Rows are points. Each copy is the shape, with its points in the same order, turned, moved and blurred by noise. Some copies are also mirrored. Which?

Shape, 6 rows:
39,10,-10
-32,58,-33
-11,-30,24
-32,-27,2
-2,20,-45
0,-10,5
Copy 1 (6 x 3):
33,19,29
-11,54,-36
-32,-25,38
-41,-20,8
3,17,-22
-9,0,10
Copy 1 is: only turned
Copy 2 (6 x 3):
33,21,-15
-11,53,60
-23,-24,-17
-23,-29,16
25,19,38
-4,-6,-6
Copy 2 is: mirrored

Shape (9 x 4):
-29,0,1,25
20,4,-33,-17
4,4,5,3
9,9,-8,-22
1,-19,-30,-39
-39,-29,-13,-36
-36,-34,30,24
8,13,-24,12
33,-32,25,3
Copy 1:
-27,7,12,33
12,10,-17,-9
-1,-3,19,6
3,4,11,-16
-14,-8,-19,-33
-55,-12,-1,-25
-45,-28,31,35
8,16,-2,19
10,-60,22,6
Copy 1 is: only turned
Copy 2:
-40,4,-8,19
23,-6,-33,-13
-1,2,5,8
11,12,-9,-14
9,-18,-22,-41
-35,-14,-5,-48
-51,-18,33,13
6,4,-30,10
19,-29,31,15
Copy 2 is: only turned
Copy 3:
-25,16,11,21
20,-4,-46,4
13,-1,-6,0
12,-1,-29,-18
4,-35,-49,-11
-37,-40,-23,-14
-23,-17,35,13
5,19,-32,13
43,-28,18,13
Copy 3 is: only turned

Shape:
0,-13,-3,11,-2,-19,-12,0
10,9,2,-4,-24,-13,-31,-24
-6,-16,-29,7,-25,-35,-38,-23
-6,-21,2,42,-21,-9,-45,-25
26,31,10,-8,-21,32,29,10
19,13,18,-9,-4,21,0,34
36,-25,2,13,5,26,-2,6
16,-18,8,26,0,24,20,2
-11,-2,20,-27,-32,35,17,-2
-22,36,19,-39,-9,6,-1,-23
31,-32,6,17,-1,24,-8,-6
4,-28,-26,34,2,30,-24,-8
0,5,-6,1,-9,-27,-28,-28
Copy 1, 13 rows:
2,6,-2,5,-16,-13,-8,-1
0,25,-1,-17,-41,-5,-24,-16
9,11,-21,3,-39,-39,-35,-14
11,3,7,27,-34,-9,-46,-24
1,35,-19,-23,-8,58,24,-3
-7,25,4,-23,-8,41,8,22
24,-7,0,-15,11,31,-18,0
11,-2,0,9,16,37,4,-20
-25,-5,-22,-27,-34,45,15,-12
-54,34,-6,-38,-37,13,9,-24
25,-15,4,-11,6,27,-22,-12
8,-8,-10,13,10,18,-49,-19
3,26,-2,-6,-29,-25,-22,-20
Copy 1 is: only turned
Copy 2 (13 x 8):
-5,-13,-1,0,-7,4,-7,0
19,11,-7,-6,-18,17,-7,-27
-6,-23,-24,-8,-26,18,-25,-35
3,-18,0,36,-38,6,-18,-26
27,30,-4,-10,-7,22,53,34
20,25,5,-8,-5,13,8,48
38,-22,5,7,-12,-5,14,31
13,-15,6,18,-13,-8,35,29
8,32,3,-25,-41,-10,39,20
4,60,-14,-24,-5,-11,19,-16
36,-24,9,11,-23,-10,13,18
22,-29,-27,31,-35,-13,0,17
4,2,-12,-4,-6,9,-11,-34
Copy 2 is: mirrored

Shape (14 x 9):
9,23,-17,2,-26,10,34,-26,-5
-7,14,1,-2,23,7,3,17,-12
-21,8,-14,25,31,-1,-38,6,24
41,8,44,-17,0,-12,10,-38,55
43,-21,29,12,11,-6,8,-12,0
15,-21,12,11,18,-44,-12,31,27
-26,-10,4,5,-2,60,-16,-7,-23
-9,35,-16,15,11,8,6,-37,-10
13,10,-16,-12,17,-5,-10,0,-23
-12,-8,5,-21,4,33,22,-11,26
-16,-6,17,2,-10,45,25,24,-1
-40,-23,-24,-35,37,1,-14,-6,-6
-18,-12,42,-7,-22,11,-10,1,-12
45,-32,-1,-16,0,14,-5,44,-28
Copy 1, 14 rows:
24,8,-13,-16,-24,17,36,-10,-17
-5,6,6,-14,-1,-8,-15,3,-31
-9,-2,-15,16,10,-12,-45,-22,14
4,-7,49,-11,13,5,43,12,49
32,-12,24,-5,2,-21,8,38,8
6,-40,26,-16,-7,-52,-25,-5,13
-5,1,-23,19,-15,37,-23,34,-30
3,34,-24,2,6,3,19,-11,-14
3,13,-10,-36,-7,-19,-10,12,-16
1,-30,10,-7,9,38,12,12,-13
6,-24,16,12,-17,33,-6,10,-45
-42,-25,-40,-29,22,-2,-19,10,-16
-23,-14,15,16,-31,0,2,34,-12
36,-30,17,-42,-26,-5,-39,46,-26
Copy 1 is: mirrored
Copy 2, 14 rows:
-27,23,0,23,10,-17,29,-25,15
-22,5,-11,-12,14,24,15,8,-22
-10,15,-45,-9,20,29,-37,0,-13
21,46,45,-24,-3,17,-14,-54,2
21,-3,29,8,2,7,0,-24,-30
24,23,-14,-19,-13,10,-22,5,-53
-41,-39,-2,12,6,28,-8,5,22
-40,19,-14,14,42,5,8,-28,0
-9,-3,-5,-10,36,-9,7,11,-16
-15,-5,-6,-22,-11,23,13,-28,19
-24,-17,-1,7,-29,35,25,2,8
-32,-30,-34,-57,16,-1,-3,-6,-11
-43,-11,30,-6,-24,20,-17,4,-9
32,-30,18,-4,-3,-7,14,39,-17
Copy 2 is: mirrored

Shape (15 x 11):
-10,22,4,7,31,-14,-9,-3,9,2,-1
-29,-18,9,-29,10,34,11,37,19,-30,7
9,6,-16,-46,-32,-1,-9,12,-12,6,16
-10,-1,-8,-2,-26,4,8,48,15,-19,36
0,8,21,-2,-4,6,-21,16,19,-18,19
33,22,17,11,-17,5,21,40,3,-17,10
1,0,1,-19,12,-2,-32,-3,13,-11,-13
22,28,-14,17,5,40,-27,-17,-4,-25,4
-24,-19,2,-6,6,24,-9,36,-6,-3,3
-6,0,5,-25,-30,28,8,8,21,17,-3
16,-4,30,-7,34,24,-30,-26,5,-1,21
-40,-14,9,-33,-1,25,-6,-13,-32,-10,-1
4,-36,-8,3,-29,-23,5,-6,4,-32,21
9,10,-10,8,-6,-15,20,-2,8,-32,-9
0,7,-15,-14,17,31,6,-27,-26,13,-1
Copy 1 (15 x 11):
11,-2,-1,9,13,-37,-7,2,16,14,19
34,-24,23,13,-17,0,32,34,8,-35,16
10,-31,28,25,-27,12,-31,3,-20,19,28
24,4,45,40,-28,-4,7,3,-15,-21,11
16,-15,29,22,7,-27,-22,5,2,-19,9
38,16,45,9,-5,-2,-16,-15,-7,3,-20
20,-37,-17,14,1,-24,-25,11,5,4,16
31,7,-6,-19,12,-13,-60,13,-9,-17,21
33,-17,6,25,5,-7,13,20,-27,-12,19
9,-26,15,33,4,32,-15,9,9,-4,13
17,-43,7,-19,26,-30,-30,-13,6,-20,31
-8,-34,6,-5,9,8,7,43,-23,1,38
-22,-17,5,10,-35,-11,-11,-11,-29,-12,-8
6,13,-4,-5,-20,-9,-15,5,7,12,-13
14,-8,-17,-20,19,15,-21,9,-9,15,48
Copy 1 is: only turned
Copy 2, 15 rows:
0,-1,16,13,27,-3,20,11,19,13,1
-36,22,-13,2,-8,17,-48,4,28,9,0
23,1,-6,2,0,-5,-33,-22,-24,-9,21
14,21,-36,11,-13,-4,-30,19,18,11,31
19,-1,3,13,-3,18,-19,12,21,24,8
31,15,-13,-37,1,9,-15,38,16,10,25
6,-21,17,13,13,11,-13,-3,11,0,-17
25,-8,-12,-9,8,53,24,-15,21,-1,-3
-6,33,-8,13,-12,9,-22,7,12,-3,-16
-2,4,-15,-17,-15,1,-23,-12,-17,31,-6
-2,-11,40,15,-2,53,10,7,2,18,2
-22,23,25,8,-22,6,-11,-45,10,-9,-2
3,-29,-6,12,-44,-12,-10,14,16,-18,26
4,-23,-11,-21,2,-11,6,11,30,-10,17
-17,9,10,-12,3,22,26,-27,-15,-12,-1
Copy 2 is: only turned
